Rows are points. The points of each table are mixes of a few directions, plus a little noise. How many directions does each table use, and how many do they share? Where both have some left over, give the other angles between the two spaces (their principal angles), to ten degrees, smallest first.

First:
[[-35  51  80]
 [ 25 -36 -57]
 [ 22 -33 -51]
 [  6  -9 -12]
 [-36  53  83]
 [ 19 -28 -43]]
Second (4 x 3):
[[ 31 -46 -72]
 [-28  42  64]
 [-23  34  52]
 [ 19 -29 -45]]
Directions: first 1, second 1, shared 1

First, 7 rows:
[[-19  21  16  -2]
 [ 26 -30 -22   3]
 [-78  88  66  -8]
 [ 31 -35 -26   3]
 [-41  46  34  -4]
 [ 57 -64 -48   6]
 [ 24 -27 -19   3]]
Second:
[[ 61  20  36  95]
 [-12   7  -5 -88]
 [-28 -35   5  33]
 [-10  -2  -3 -45]
 [-11  10 -32   3]]
Directions: first 1, second 3, shared 0; angles 80

First:
[[ 20  18 -34 -28   5 -11]
 [-18 -53  13  36  10  24]
 [ 43  40 -67 -55   9 -19]
 [-15  -6  20  12  -5 -18]
 [ -2  10  10  -1  -6  -5]
 [  1 -10  -3   2   4   3]
 [ -6  11  37  17 -11  50]
 [-21 -11  26  17  -6 -23]]
Second (7 x 6):
[[ -4 -14 -25   9  -1  23]
 [  4   4  18   1   3  16]
 [-16   0 -46 -14  -9 -95]
 [  8   1  27   7   5  46]
 [ 13  21  61  -5   8  16]
 [  2   6  11  -4   0  -8]
 [ -9 -18 -46   7  -5   4]]
Directions: first 3, second 2, shared 1; angles 40

First (8 x 6):
[[-22   0  -3   9 -14  -8]
 [ 95  -2  43 -11  55  32]
 [-14  -6   3 -12 -14 -13]
 [ -9  -9   9 -17 -13 -15]
 [-26  19 -39  39   2  15]
 [  7  -6  -3 -33   0  -7]
 [-12   5 -16   5  -3   2]
 [-19   0   7  20 -13  -7]]
Second (9 x 6):
[[-31   4  21 -18  42  -5]
 [ 24 -12 -16  -2  43 -31]
 [-22   4  15 -11  24  -1]
 [-12  11   8  10 -65  36]
 [ 16  -6 -12   4   5 -10]
 [ 18  -5 -12   6  -7  -5]
 [-35  14  25  -5 -24  28]
 [ 24 -12 -17  -2  40 -30]
 [ 18   1 -13  18 -58  19]]
Directions: first 3, second 2, shared 0; angles 60, 80

First:
[[ 14  43 -15  12  -5 -11  -7 -28]
 [-12 -18  31 -26 -12 -42 -40   6]
 [-21  -4   7  36  -2  -8  -4   1]
 [ -8  49 -10 -26  12   4  19 -23]
 [-69 -22  50 -47  16 -22   3  22]
 [ 59  36 -27  14 -22 -17 -34 -32]
 [ 55 -36 -20  31 -18  14 -18  13]
 [ -2   7 -24  37  14  41  41   0]
 [-42 -38  34 -16   6 -13  -3  26]
 [ 26 -16 -25 -13  13  53  41  15]]
Second, 10 rows:
[[ 16  37  16  36  -8 -18   3 -15]
 [ 10  11 -18  13  -5   0 -11 -11]
 [ 10  33  -4  35  -8 -13  -7 -21]
 [-21  15  27  18   3 -13  12  -1]
 [ -9  25 -32  33  -4  -4 -18 -26]
 [ 53 -11 -27 -15 -11  12 -16  -1]
 [ -3  10  23   9   0 -10   9   2]
 [-93 -61  38 -59  32  13  29  45]
 [ 95 -37 -26 -52 -16  27 -12  19]
 [-57 -20   0 -13  16   6   5   9]]
Directions: first 4, second 3, shared 2; angles 80

First:
[[-39   1 -48 -19  52  34  54 -28  43]
 [ 18  75 -10 -28  -7 -23  19  41  -4]
 [-55 -63 -35  81   8  -3 -95 -34  63]
 [ 17  52 -27  -7 -17 -38  53  28 -51]
 [ 14 -36  13  14 -19  -6  24 -13 -57]
 [ 23  -8  38  48 -14  24 -62 -24  25]
 [ 15   7  26 -40  -4   2  12  19 -15]
 [  5 -26  45 -52   1  11  -7  14  -3]]
Second:
[[ 42 -53  -1   9 -49  -2  37  28  59]
 [ -5   6   0  -1   6   1  -4  -3  -6]
 [ 59 -74  -1  13 -68  -3  51  39  82]
 [-11  14  -1  -3  13   0  -9  -7 -16]
 [-41  52   0  -9  48   3 -36 -28 -57]
 [-63  80   1 -14  75   4 -56 -42 -89]
 [-14  18   0  -4  17   1 -13 -10 -20]
 [ 34 -44   0   7 -40  -2  30  23  47]]
Directions: first 5, second 1, shared 0; angles 80

First (10 x 11):
[[ 42 -95 -32  24  54  50 -12   0 -28 -18  -3]
 [-27  76  23 -24 -30 -15   7   8  -6   8  -4]
 [ -5 -32  -6  16 -13 -46   0 -24  62  11  21]
 [ 17   6  -2  -9  27  56  -5  23 -66 -15 -22]
 [ 43 -73 -26  15  56  68 -13  12 -58 -21 -13]
 [ -3   7   2  -2  -3  -2   1   1   1   1  -1]
 [-13  12   6  -1 -16 -25   3  -7  26   8   7]
 [ 10  13   2 -10  15  38  -3  17 -48  -9 -15]
 [-49  74  27 -13 -64 -82  14 -18  73  26  19]
 [-17  13   6   1 -24 -41   5 -13  43  12  13]]
Second, 9 rows:
[[ -1  -7  55  -9   0  26  17   3 -38 -27 -32]
 [ 15  81 -33 -43 -31  19  21  15  25   7  22]
 [-38   2 -10  20  25 -18 -49   9 -30   6   5]
 [  3 -28  14  24  24   1 -30 -34 -11 -25  51]
 [ -3 -12  27 -31 -22 -28  63  -8 -28  86 -36]
 [-11 -53   1  24  28  17 -37  -1   7 -49   9]
 [ 24   1 -54 -42 -28  -3  46  -8  60  50  32]
 [ 25  41  24  16 -12 -24  11 -20 -14  14   8]
 [-12 -26 -24  40  20   8 -42  45  32 -63 -55]]
Directions: first 2, second 6, shared 1; angles 50

First, 9 rows:
[[-28  -5  15  19  30   7 -10  10  -8   7 -16  28]
 [ 13 -23 -20  -1 -32 -13 -20   7 -16  16  16  -9]
 [-21 -15   7 -37  23  21   8 -13  14 -49  -3  41]
 [-12  23  12 -10 -18  19  17   2  18 -28  10 -14]
 [-14 -49 -14 -43 -25  -4   0 -43  44  11  -3  24]
 [-14   5   7  33 -14  -3  -8   8   4  41  -5 -16]
 [ 47   7 -12  32  12  10   2  15 -33 -22  22 -20]
 [-34  33  22  15   6   0  -7  33 -15   5 -10  -2]
 [ 62  25 -17  -8  19 -37  17 -20  -7  20 -10 -32]]
Second, 8 rows:
[[-19 -11  -7  22 -10   1  12 -12  12   3 -12  -1]
 [-27 -17  -9  34 -12   1  17 -15  15   5 -19   1]
 [  5   2   1  -6   4  -1  -3   3  -4   0   4   0]
 [ -9  -5  -3  10  -4   0   5  -6   5   2  -6   1]
 [  5   2   1  -5   1   0  -2   2  -3   0   3  -2]
 [-47 -29 -17  57 -24   1  29 -26  28   6 -32   1]
 [ 76  50  28 -95  36  -3 -47  42 -44 -11  51  -2]
 [ 14   9   5 -18   7  -1  -8   9  -8  -2  10  -1]]
Directions: first 6, second 1, shared 0; angles 40

First (10 x 14):
[[  0  14  -4 -13   2  -2  -6 -10   3  -4 -14 -17  -2   8]
 [-10 -38  -2  33  21  -6  11  31   1  17  25  40  36 -19]
 [ 14 -20  22  23 -39  17  17  11 -17  -1  36  37 -35 -17]
 [-20 -52  -9  44  44 -14  12  44   6  26  28  51  65 -23]
 [ 11  18   8 -14 -26   9  -2 -16  -6 -11  -5 -14 -34   7]
 [ 33  23  32 -12 -82  32   8 -25 -24 -23  17  -2 -95   1]
 [-17  41 -30 -44  49 -23 -28 -26  24  -5 -60 -66  37  30]
 [ 16  49   6 -41 -35  11 -13 -40  -4 -23 -29 -49 -54  22]
 [-29 -27 -26  18  70 -27  -4  27  19  23  -6  12  84  -6]
 [  1  -7   4   7  -5   2   4   5  -3   1   9  10  -2  -4]]
Second:
[[-18 -61  -1  21 -22  18  34  26 -20 -27  52  53 -22 -10]
 [ -6  26 -16 -14  -1  -3 -18 -12  13  -7 -34 -22  25   7]
 [ 13  26   6  15   5  -9 -21   3  15  29 -29   4  38  -7]
 [-16   9 -18 -18  44 -19 -13  -4  16  -2 -36 -23  36  23]
 [-29 -28 -28 -22 -47  29  28 -11 -18 -61  46 -11 -46 -11]
 [ -6  14 -19 -11  30  -9  -6 -13   8  18  16 -51  15 -22]
 [ 25  55   9  -5 -46   9 -25 -22   8   7 -31 -20  -4  -8]
 [ 68   9  84  48  17 -17  -8  24  -9  77 -11  62 -24  12]
 [ -3 -28   4   8 -59  30  26   4 -22 -32  49  26 -50 -18]
 [-43  -2 -46 -53  63 -19  -1 -20  11 -32 -21 -66  17  32]
 [ 15 -17  26  32  15  -9   3  26  -1  29   0  48  13   2]]
Directions: first 2, second 5, shared 2
